Each point is reached from the start by the listed moves, each made once or not at all, plus a little noise. Is the number of moves made odd or even? Then give how often each move was made.

Moves:
(1): [ 18  22 -54 -25 -83  12]
(2): [-25 -25 -13   1  10 -12]
(3): [ 18 -26  18   1  -3  -5]
Start: [ 11   3   9  19  21 -68]
Points:
[ 28 -21  31  16  18 -72] -> odd (0, 0, 1)
[  1   0 -62  -5 -57 -75] -> even (1, 1, 0)

Moves:
(1): [ -2  12   6   1  -1  -3 -12   4  14   3   7]
(2): [ -6 -17   2   1   5   9  -2 -10  -4  -2   3]
(3): [ 16  -5   6  16 -20 -21 -13   5   3  20  -2]
(4): [ -7   9   6  12  -1   4   5  -8 -18   3 -10]
(5): [-16   0  -3   1 -14  -7   1  13  19   2 -12]
(6): [ 17 -11 -11  -8 -25  -5   2  -5  -1 -13 -18]
(7): [-23  -3  -6  19  -7   8  14  -6  -2  -7   1]
(8): [-19  -6  -5  -7  -4  -5 -11  -7 -13   5   2]
(9): [ 16  -7  -9   3 -20   5  -2   3   5   6  10]
Start: [  4  -2   3  -4 -12  -8   3 -15   3   8   6]
Points:
[ 30 -19 -11   1 -82 -38 -33 -14  11  27   5] -> odd (1, 0, 1, 0, 0, 1, 0, 1, 1)
[-29 -13 -14  13 -47  -7  12 -41 -33  -5 -20] -> even (0, 0, 0, 1, 0, 1, 1, 1, 0)
[ 18 -30 -20   1 -95 -42 -21  -5  16  26 -14] -> odd (0, 0, 1, 0, 1, 1, 0, 1, 1)
[-18 -34  -6  30 -63 -19  -3 -46 -34  13 -20] -> even (0, 1, 1, 1, 0, 1, 1, 1, 0)
[-24   6  -2   5 -51 -15 -18  -8   9  26   4] -> odd (1, 0, 0, 1, 1, 0, 0, 1, 1)
[ 13 -10 -13   4 -71 -12   8 -12   7   5 -24] -> even (0, 0, 0, 1, 1, 1, 0, 0, 1)
[ 37 -17  -2   5 -57 -35  -8 -15   6  14 -15] -> even (0, 0, 1, 0, 0, 1, 0, 0, 0)
